Each row is a point. Examples show where two turns around zero, p and q, send a point. Write where each new point lands after one turn and then the other. Backwards means that the second turn is done in reverse. Each puzzle has new turns, and all numbers are rounded.

Turn p:
.42 .11 -> .43 -.02
.13 .28 -> .21 .23
-.55 -.39 -> -.64 -.20
Turn q:
-.48 -.43 -> -.58 -.29
-.04 -.15 -> -.08 -.13
.01 -.04 -> .00 -.04
.58 -.06 -> .54 -.21
-.08 .67 -> .10 .67
Where do these land?
q, then p: -.01 .02 -> .00 .02
q, then p backwards: -.42 .32 -> -.43 .30
p, then q backwards: .52 .26 -> .53 .24
q, then p: -.09 -.60 -> -.40 -.45

Turn p:
.21 .19 .26 -.28 -> .25 .26 .25 -.17
.04 .50 .03 .18 -> .11 .41 -.09 .31
-.26 -.12 -.25 .13 -> -.27 -.15 -.26 .04
.02 .01 -.35 .37 -> .00 -.17 -.36 .32
-.28 -.51 .50 .19 -> -.45 -.34 .55 .07
.20 .25 -.01 -.50 -> .32 .31 -.01 -.39
.07 -.31 -.17 -.08 -> .04 -.32 -.08 -.17
Turn q:
-.07 -.27 -.05 -.08 -> -.11 -.27 -.05 -.01
.09 .24 .15 .74 -> .23 .36 .12 .66
.14 .08 .44 -.09 -> .08 .06 .46 -.09
.17 -.04 -.20 -.42 -> .10 -.15 -.16 -.44
-.33 -.01 -.34 -.15 -> -.31 .00 -.37 -.12
Where do these land?
p, then q: -.01 -.14 -.14 -.75 -> -.04 -.13 .00 -.76
p, then q: -.22 -.40 .26 .16 -> -.39 -.22 .26 .19
q, then p: .20 .09 -.13 .34 -> .27 -.05 -.12 .30
p, then q: .16 .20 .22 .35 -> .19 .18 .15 .38
q, then p: -.13 .24 -.21 -.09 -> .00 .21 -.27 -.10

Turn p:
-.13 .21 .23 -.01 .13 -.04 .08 .19 -> -.11 .17 .26 -.10 .17 .00 .06 .17
-.26 -.08 .28 .10 -.32 .26 .13 -.27 -> -.23 -.03 .23 .26 -.26 .34 .15 -.20
.35 -.20 -.31 .15 .23 -.11 -.27 .19 -> .39 -.20 -.29 -.01 .13 -.19 -.29 .20
.16 .14 -.05 .01 -.34 -.34 -.16 .23 -> .12 .08 .11 -.01 -.28 -.48 -.04 .12
-.10 .13 .02 .09 .18 .11 .12 .09 -> -.07 .13 .00 .03 .19 .13 .06 .16
-.15 -.15 -.28 .25 .21 .25 .02 -.12 -> -.07 -.07 -.33 .28 .18 .26 -.10 .05
-.02 -.08 .03 -.21 .20 -.35 -.24 .07 -> -.03 -.11 .08 -.24 .19 -.29 -.26 -.09
.13 -.36 .26 .27 -.10 -.38 .33 -.26 -> .07 -.53 .23 .25 .08 -.16 .39 -.18
-.19 .27 -.21 -.05 -.38 .16 .07 -.28 -> -.21 .34 -.17 .20 -.32 .04 .14 -.24
-.14 -.11 -.09 -.28 -.07 .19 .10 .01 -> -.23 -.03 -.15 -.20 -.16 .17 .02 -.04
.35 .23 .14 -.31 .26 .25 -.18 .16 -> .36 .26 .05 -.46 .08 .19 -.13 .05
Turn q:
-.02 -.21 .28 .11 -.01 -.07 -.07 -.01 -> -.11 -.21 .26 .08 -.01 -.09 -.08 .03
.14 .10 -.04 .04 -.15 -.25 .07 -.37 -> .06 .05 -.01 .01 -.16 -.21 .05 -.42
-.11 .31 -.07 .23 -.02 .04 -.13 .12 -> -.12 .35 -.04 .19 -.04 .08 -.10 .07
.15 -.08 .02 -.25 .47 -.04 .39 -.04 -> .15 -.09 .00 -.29 .50 -.15 .28 -.04
-.26 .51 .08 -.06 -.13 .07 -.19 .10 -> -.18 .50 .06 -.15 -.21 .16 -.15 .10
.14 .05 .05 .11 .05 -.06 .19 .09 -> .09 .08 .09 .11 .09 -.11 .18 .03
.08 -.34 -.10 -.03 .07 .16 -.36 .04 -> .09 -.33 -.14 .07 .05 .10 -.35 .13
-.50 .42 -.16 .06 -.15 -.17 -.10 .19 -> -.46 .46 -.20 -.03 -.25 .04 .02 .15
.00 -.18 .07 .02 .23 .22 .41 -.16 -> .04 -.19 .12 -.04 .35 .18 .31 -.16
.39 -.57 -.12 -.23 -.36 .10 -.20 .04 -> .45 -.60 -.13 .04 -.32 .01 -.15 .12
Where do these land?
p, then q: -.03 -.49 -.17 -.19 .19 -.18 .13 .11 -> -.12 -.48 -.33 -.15 .08 -.05 .01 .15
p, then q: -.38 -.14 -.17 .03 -.21 .22 .09 .11 -> -.30 .01 -.13 .15 -.21 .31 .06 .17
p, then q: .02 -.11 .14 .07 .34 .20 .12 .09 -> .12 -.09 .04 -.05 .32 .20 -.03 .21
q, then p: -.02 .05 .30 .01 .04 .04 -.28 .22 -> .02 .07 .32 -.09 -.04 -.03 -.27 .17
q, then p: .04 -.25 -.03 .01 -.29 -.12 .17 .13 -> -.05 -.28 .00 .09 -.20 -.08 .23 .14
p, then q backwards: .01 .13 -.06 -.15 -.28 -.23 .14 -.75 -> .05 .13 -.17 .26 -.17 -.28 .36 -.63
p, then q: .04 .12 -.10 -.12 -.17 .13 -.17 .24 -> .09 .18 -.06 -.06 -.30 .00 -.09 .16
p, then q: .04 .15 -.07 -.05 .23 -.34 .12 .10 -> -.08 .06 -.09 -.18 .23 -.33 .10 .05
q, then p: .06 .20 -.08 .52 -.21 .08 -.51 -.50 -> .20 .25 .10 .68 -.12 .07 -.36 -.41
q, then p: .12 .17 .31 -.08 .32 .01 .08 .15 -> .09 .10 .27 -.31 .30 -.03 .01 .06
p, then q: .09 .18 -.08 -.06 .05 .20 .11 .10 -> .16 .21 -.09 -.08 .01 .11 .11 .10

Turn p:
.11 .20 -.25 -.08 .04 -.04 .08 .20 .21 -.10 -.18 -> .08 .08 -.19 -.05 -.03 -.16 -.12 .24 .18 -.05 -.27
.11 .13 .12 -.07 -.07 -.21 .16 -.23 .21 .15 -.20 -> .14 .13 .26 -.23 -.02 -.10 .05 -.07 .18 .20 -.20
.16 -.24 .02 -.09 -.12 -.15 -.03 .14 .00 .24 -.12 -> .08 -.31 .04 -.13 -.04 .00 -.05 .08 -.07 .28 -.06
-.60 .05 .09 -.05 .08 .44 -.08 .09 .08 -.06 -.04 -> -.48 .15 -.06 .07 .16 .47 -.11 .01 .13 -.23 .01
.11 -.10 .09 .02 -.03 -.23 .13 .04 .03 .31 .55 -> .02 .01 -.06 -.01 .16 -.18 .28 .05 -.10 .45 .38
.17 .07 -.10 -.06 -.16 .06 .17 -.09 -.14 -.03 .24 -> .07 .10 -.12 -.07 -.21 -.10 .28 .02 -.09 -.02 .14
.02 .05 .10 .30 .00 .16 -.26 -.15 .18 .04 -.19 -> .09 .12 .20 .27 -.12 .19 -.27 -.12 .12 .05 -.05
.08 -.09 -.28 .10 -.08 -.18 .16 .03 .12 -.15 -.19 -> .09 -.19 -.04 .09 -.09 -.22 .09 .07 .23 -.06 -.25
.14 -.02 .03 -.06 -.05 -.16 -.49 -.34 .05 -.12 .03 -> .21 -.05 .15 -.07 -.14 -.12 -.34 -.28 .13 -.07 .31
-.15 .14 -.14 -.03 -.06 -.13 .01 .13 -.75 -.12 .29 -> -.36 -.06 -.22 -.01 -.09 -.34 .16 -.14 -.56 -.25 .17
-.09 -.14 .08 -.04 .40 .28 .12 .04 .07 .02 -.21 -> .10 .01 -.09 .04 .31 .39 .00 -.03 .00 -.11 -.24
-.06 -.06 .24 .06 .06 .14 .03 .14 -.06 -.18 .02 -> -.03 .00 .13 .10 .13 .15 .03 .16 -.13 -.18 .06
Turn q:
.07 -.17 .22 -.21 .06 .11 -.20 -.12 -.14 -.25 -.18 -> .19 -.23 .19 -.23 .21 .10 -.20 .02 .02 -.16 -.12
-.25 .03 .06 -.17 -.02 .32 -.32 .19 -.18 -.17 -.07 -> -.04 -.04 -.04 -.06 .13 .35 -.41 .11 -.22 -.16 -.07
.36 .19 -.11 -.10 .20 -.07 .07 .08 -.04 .23 .25 -> .24 .16 -.14 -.09 .00 -.06 .25 .06 -.11 .25 .32
.03 -.33 .13 -.03 .11 .08 .06 .13 .03 -.08 .23 -> -.14 -.35 .01 -.07 .08 .08 .12 .12 .01 -.02 .20
.30 -.16 .13 .26 .14 -.24 -.32 -.09 -.01 .21 .04 -> .25 -.25 .15 .04 -.11 -.26 -.04 .17 .02 .42 .00
-.16 -.28 .03 .20 .09 .30 -.03 -.03 -.15 .29 -.27 -> -.06 -.22 .05 .14 .03 .33 .08 -.01 -.09 .23 -.42
-.13 .13 -.30 -.12 .11 -.07 .17 .05 -.19 -.03 .28 -> -.06 .10 -.26 .06 .10 -.07 .11 -.20 -.30 -.09 .23
-.01 .18 .12 -.28 -.16 -.17 .29 -.11 .04 .37 -.16 -> -.09 .37 .05 -.35 -.13 -.10 .29 -.06 -.01 .05 -.22
-.10 -.30 -.25 -.32 -.08 -.11 .01 .09 .36 -.16 .08 -> -.24 -.17 -.42 -.23 .05 -.11 -.07 -.04 .29 -.16 .08
.32 .20 -.05 .30 -.26 -.07 .16 .09 -.08 -.04 .07 -> .24 .13 .08 .25 -.36 -.06 .18 .06 .03 -.13 .15
-.20 .09 -.08 .22 -.08 .07 -.18 -.28 .31 -.17 -.09 -> -.13 .06 .10 .22 .00 -.03 -.35 -.23 .31 .05 -.07
-.13 .21 .19 .06 -.13 -.25 .16 -.24 .10 -.16 .07 -> -.17 .19 .30 .01 -.05 -.30 -.02 -.15 .08 -.15 .07
-.11 .21 -.09 .18 .03 .11 .13 .24 -.04 -.04 -.24 -> -.01 .24 -.07 .31 .06 .14 .05 .14 -.03 -.13 -.15
Where do these land?
q, then p backwards: -.06 -.32 -.37 -.34 .42 -.02 -.22 -.20 .31 -.18 -.14 -> -.22 -.22 -.33 -.31 .52 -.31 -.13 .04 .26 .17 .00
p, then q: -.24 -.21 -.04 .10 .24 .01 .19 -.08 .37 -.04 -.15 -> -.09 .02 .04 .15 .31 .12 .09 .06 .42 .19 -.06
p, then q: -.39 -.04 .14 .05 -.23 .08 .00 .19 -.35 -.11 .10 -> -.39 -.16 .10 .15 .07 .07 -.09 -.08 -.33 -.27 -.04
q, then p: -.25 .11 -.18 .10 -.32 -.08 .15 .23 -.09 .06 -.01 -> -.31 .01 .03 .15 -.29 -.18 .04 .00 .03 -.23 -.13
q, then p: .28 -.20 .10 .01 .00 -.09 -.11 -.18 -.05 .09 -.08 -> .24 -.20 .13 -.19 -.01 .05 .04 .07 -.01 .20 -.03
p, then q: -.08 .10 -.08 .20 -.29 .19 .01 -.09 -.19 -.12 .12 -> -.18 .07 .13 .18 -.27 -.01 -.03 -.15 -.06 -.26 .03
p, then q: .19 .24 .16 -.07 -.05 -.25 -.10 -.29 -.16 .14 .05 -> .14 .15 .22 -.34 -.11 -.24 -.01 -.11 -.19 .07 .04
q, then p: .19 .05 -.09 .02 .08 -.19 .15 .10 -.13 -.20 .28 -> .09 -.03 -.07 .10 .07 -.31 .27 .05 -.09 -.05 .21
p, then q: .26 .08 .13 -.06 -.15 .01 .10 .10 .10 -.06 -.13 -> .11 .08 .00 -.14 -.11 .06 .05 .31 .01 -.13 -.02
p, then q: -.31 .28 .08 .33 -.26 .03 -.11 .32 .05 -.15 .13 -> -.39 .11 .08 .37 -.11 -.09 -.27 .25 -.21 -.06 .00
p, then q backwards: .19 -.35 -.03 -.07 .32 -.02 -.06 .07 .34 .22 -.16 -> .25 -.21 -.13 -.02 .33 .25 -.32 -.09 .04 .00 -.24
p, then q backwards: .11 .06 .03 -.13 .08 .17 -.07 -.13 .08 .30 .15 -> .12 .19 -.14 -.16 .07 .19 -.10 -.06 .05 .22 .10
q, then p backwards: -.14 .19 -.07 .19 .02 .11 .02 .14 -.43 -.11 -.15 -> .13 .05 .14 .30 .24 .23 .00 .12 -.26 -.13 -.11
q, then p backwards: .24 .01 .22 -.34 .15 .06 .03 -.17 .16 .16 -.02 -> .04 -.01 .20 -.37 -.01 -.11 .17 -.17 .23 .17 .04

Turn p:
.06 .08 -.19 .11 .26 .27 -.10 -.13 -.05 -.04 -.05 -.05 .01 -.05 -> .18 .08 -.07 .09 .10 .06 -.28 .06 -.14 -.12 -.06 .02 .06 -.22
-.06 .11 .05 .09 -.23 -.06 -.09 -.17 .09 -.19 -.02 .12 .11 .09 -> -.16 .27 .04 -.10 -.16 .00 .05 -.03 .05 -.01 -.06 .24 .01 -.01
.00 -.15 -.07 -.09 .00 .00 .03 .14 .06 -.03 -.01 -.11 .18 .09 -> .06 .04 -.10 .08 -.08 -.01 .06 .06 .06 -.04 .02 -.13 .16 .17
-.12 -.05 .01 .05 -.10 -.22 -.16 -.11 .04 -.04 .11 .17 .01 -.21 -> -.38 .06 .08 -.09 .02 -.07 .06 .12 .00 .02 .02 .01 -.01 -.12
.03 .16 -.13 .05 .13 .00 -.31 -.02 -.12 -.02 -.14 .04 -.03 .04 -> .04 .03 -.04 -.12 .03 -.19 -.25 .10 -.18 -.12 -.08 .11 -.02 -.03
-.13 -.01 .24 .02 -.10 -.06 .03 .05 .15 .01 .11 .24 .02 -.12 -> -.16 .01 .19 -.05 .07 .07 .24 .13 .11 .06 .13 .13 -.05 .00
-.07 .01 .07 .00 .06 .00 .11 .15 .01 .04 .02 -.23 -.04 .15 -> .16 -.04 .07 .05 .03 .00 -.01 -.13 .12 -.07 .00 -.14 -.03 .19
-.06 -.06 -.09 -.13 -.05 .02 .31 .25 .07 -.03 -.14 -.14 -.17 .03 -> .17 -.19 -.19 .02 .01 .10 .12 -.03 .26 -.01 -.15 -.14 -.11 .14
-.06 -.09 .04 -.19 .15 -.05 .29 .08 -.06 -.04 .09 .00 -.11 .14 -> .11 -.13 -.08 -.07 .21 .09 .20 -.21 .05 .00 -.01 -.13 .07 .10
.06 -.15 -.06 .16 .00 .00 .20 .18 -.17 .06 -.02 -.06 -.05 .05 -> .02 -.20 -.07 .25 .00 .03 .08 -.11 -.06 -.11 -.08 -.06 -.06 .11
.31 .16 -.06 -.04 .18 .20 -.18 -.05 -.23 -.16 -.15 -.18 .05 -.05 -> .30 -.01 -.10 -.11 -.20 -.01 -.25 .00 -.30 -.18 .02 -.03 .01 -.18
-.12 .13 .14 .05 -.17 -.11 .00 -.13 .10 .09 .19 .03 .17 -.18 -> -.20 .23 .24 .00 -.05 .05 .10 .07 .01 .16 .09 -.05 -.12 -.04
.05 -.09 .07 .06 -.11 -.03 -.15 -.01 .15 .06 .20 .13 -.12 -.04 -> -.22 -.04 .03 .03 .03 -.04 -.03 .02 .11 .06 .25 .12 -.03 -.04
.00 -.05 -.12 -.22 -.01 .16 .20 .15 -.17 .14 .08 -.08 -.10 .12 -> .14 -.17 -.19 .03 .11 .19 -.03 -.11 -.06 .13 .01 -.14 -.02 .23
.08 -.04 -.03 .00 .15 .22 -.21 -.11 -.20 .03 -.31 -.07 .02 .02 -> .20 -.14 .03 -.02 -.10 -.03 -.28 .08 -.21 -.05 -.16 .09 .18 -.08
-.03 -.07 .08 .04 -.14 -.18 .03 -.15 .14 .02 .02 -.03 -.05 -.02 -> -.17 .03 .09 .00 -.08 -.08 .06 -.10 .17 .11 -.01 -.01 .00 -.07
.07 .12 .05 .05 -.03 -.17 .01 -.13 .19 .12 .02 .22 .09 -.06 -> -.07 .15 .07 .02 .04 -.18 .17 .07 .01 .20 .06 .12 -.07 -.15
Turn q:
-.05 .08 -.06 -.07 .12 -.05 .01 -.02 .17 -.05 .03 -.12 -.08 -.01 -> .02 .00 -.08 -.07 .12 -.07 .00 -.01 .10 .11 -.04 -.17 -.04 -.07
-.01 -.05 -.15 -.16 -.05 .02 .01 -.08 -.06 -.07 .09 .08 -.24 -.09 -> .11 .08 -.16 -.08 .04 .06 .22 -.06 -.09 .07 .09 .06 -.05 -.12
-.03 .14 -.08 .30 -.09 .09 .07 .06 .11 .11 -.47 -.06 .05 -.01 -> -.29 -.02 -.06 .31 -.29 -.12 -.08 -.02 .03 .06 -.26 -.09 -.12 .08
-.02 -.01 .10 -.02 .16 .01 .03 .11 -.04 -.07 -.17 .09 .04 -.03 -> -.15 .01 .03 .01 .01 .11 -.03 .19 .01 -.02 -.11 .02 .03 -.09
-.08 -.58 .09 -.09 -.02 -.12 -.09 .09 -.05 -.09 .09 .01 -.23 .10 -> .09 -.23 -.02 -.09 .24 .07 .14 .15 -.31 -.31 .16 .04 -.26 -.11
-.06 -.03 .09 -.14 .03 .04 .05 -.06 .16 .23 -.07 .04 .12 -.04 -> -.08 -.17 .08 -.08 -.10 -.10 -.03 .13 .10 .18 .09 .06 -.04 .02
-.06 .00 -.18 -.09 .03 .10 .01 -.03 -.03 -.07 -.09 -.05 .14 .00 -> -.12 -.12 -.10 .03 .04 .05 .03 -.07 -.04 .12 -.04 .00 .15 .03
-.11 .12 .05 -.04 .06 .03 .08 -.35 -.04 .19 .12 -.11 -.10 .08 -> -.01 .04 .20 -.11 .09 -.03 .09 -.24 .14 .22 .08 .05 -.18 .07
-.12 .05 .08 -.08 -.08 .10 -.02 -.02 .04 -.11 .09 .04 .02 .02 -> -.07 .01 -.06 -.12 -.01 .07 .05 -.03 .11 -.07 .13 -.03 .05 .05
.01 .07 .00 -.13 -.06 -.14 .16 .04 -.04 -.10 .11 -.01 .08 .00 -> -.01 .11 .03 -.15 .06 -.12 .05 .01 -.07 -.02 .03 -.02 .20 .00
.34 .09 .05 -.01 -.02 .03 -.06 -.06 .01 -.09 -.02 .10 .12 .09 -> .17 -.04 .07 .01 -.11 .00 .03 -.02 .15 -.11 -.19 .12 .20 -.02
-.05 .08 .00 -.11 -.02 -.21 -.17 .11 -.08 -.04 .10 .05 .07 .05 -> .05 .06 -.07 -.21 .06 .00 -.22 -.02 -.08 -.08 .00 .06 .09 -.04
.25 .13 .12 -.13 -.03 .08 -.07 .03 -.10 .00 .10 -.12 .05 -.03 -> .22 .01 .14 -.13 -.13 .13 .00 -.03 .02 .01 -.06 -.08 .17 .05
-.01 -.03 -.03 .75 -.05 -.10 -.06 .06 -.04 .08 .05 .00 .03 -.24 -> .02 .25 .09 .63 -.06 -.08 -.30 -.08 -.04 -.19 .15 -.07 -.14 -.01
-.01 -.07 -.08 .02 .02 .12 .07 .11 .00 .08 .05 .06 -.06 .12 -> .03 .00 -.08 .05 .06 .02 .07 .11 -.03 .02 -.01 .06 -.07 .18
Where do these land?
p, then q: -.06 .00 .07 .17 .10 -.02 -.04 -.18 -.02 .09 .25 .02 -.01 -.01 -> -.07 .12 .18 .00 .08 .15 -.13 -.06 .15 .03 .14 -.02 -.06 -.08
q, then p backwards: -.13 -.04 -.01 .10 .01 .10 .00 .00 -.07 -.22 .01 -.21 .20 .10 -> -.18 -.25 -.02 .03 .08 -.02 .04 .02 -.15 -.02 .20 -.09 -.06 .07
p, then q: .27 -.11 .11 -.21 -.15 -.09 .23 .00 .21 -.12 -.17 -.08 -.02 .03 -> .11 -.12 -.03 .06 -.17 -.41 .23 -.02 -.05 .09 .13 -.01 .09 .05
q, then p: -.07 .09 .15 .06 -.09 .03 .21 .08 -.10 -.11 .09 .09 .15 .14 -> .09 .25 .07 -.15 .06 .04 .15 -.04 .03 -.11 -.02 .07 .04 .17
q, then p: -.06 .09 -.08 -.11 .19 .20 -.06 -.01 -.05 .51 .05 .08 -.05 -.12 -> .02 -.21 .01 .17 .17 -.08 -.17 .04 -.03 .31 .26 .21 -.13 .19
q, then p: -.07 -.05 -.05 .06 -.04 .19 .04 .01 -.01 .25 -.10 .13 -.19 -.02 -> -.08 -.14 -.09 .11 .14 .05 -.04 -.10 .08 .08 -.03 .18 -.20 .11
p, then q: .23 .04 .03 -.02 .07 -.15 -.02 .02 .28 -.18 -.25 -.10 -.12 .05 -> .16 -.03 -.13 -.04 -.10 -.35 .07 .02 -.03 -.04 .03 -.06 .14 -.28
p, then q: -.08 -.09 -.06 .01 -.18 -.02 .06 -.08 -.06 -.13 .18 -.03 .14 .20 -> -.19 .02 -.03 -.02 .02 -.03 .02 -.24 .17 .06 .00 .07 .05 .18
q, then p backwards: .05 -.07 -.15 -.02 .26 .11 -.08 .04 -.14 .11 .02 .16 -.10 -.10 -> .01 .09 -.08 -.01 -.05 .31 .13 -.04 .05 .14 -.03 .20 .03 -.07
q, then p: -.17 -.04 -.02 .10 -.03 .03 -.11 .09 .08 -.17 .19 .01 .15 -.12 -> -.08 .24 -.04 .06 .05 .04 -.13 .02 -.03 -.18 .15 -.13 .07 -.01
q, then p: .04 .07 .09 -.14 -.05 -.06 .05 -.15 .03 -.21 -.08 -.07 -.14 -.09 -> .04 .01 .03 -.08 -.10 .15 .09 .03 .08 .13 -.10 -.20 -.05 -.15
p, then q backwards: .07 .00 .05 .13 -.10 -.06 -.12 -.11 -.07 -.08 -.03 .02 .20 -.07 -> .04 .02 .09 .03 -.15 -.08 .11 .05 -.13 .01 -.16 .08 .02 -.13
q, then p: -.16 -.03 .02 -.09 .09 .05 -.22 .07 -.07 .18 -.01 .13 -.02 .07 -> -.04 -.14 -.13 -.07 .16 .06 -.17 .11 -.01 .04 .12 .15 .06 .08
q, then p backwards: .09 .20 -.13 .01 -.09 -.04 -.01 -.07 .07 -.15 .05 -.01 -.01 .02 -> .05 -.04 -.10 -.05 .06 -.09 .09 -.10 .09 -.12 -.05 -.09 .02 .18
q, then p: .21 -.04 .10 -.03 -.13 -.15 -.01 .23 .01 -.13 -.11 -.24 -.12 .01 -> .08 -.12 -.06 -.14 -.36 .02 -.01 -.08 -.05 -.14 -.15 -.16 -.03 .02
q, then p: -.16 -.02 -.14 -.03 .13 -.10 .06 .05 -.08 .35 -.09 .09 -.07 -.10 -> -.11 -.21 .06 .01 .23 -.11 -.11 .07 -.15 .11 .01 .07 -.19 .14
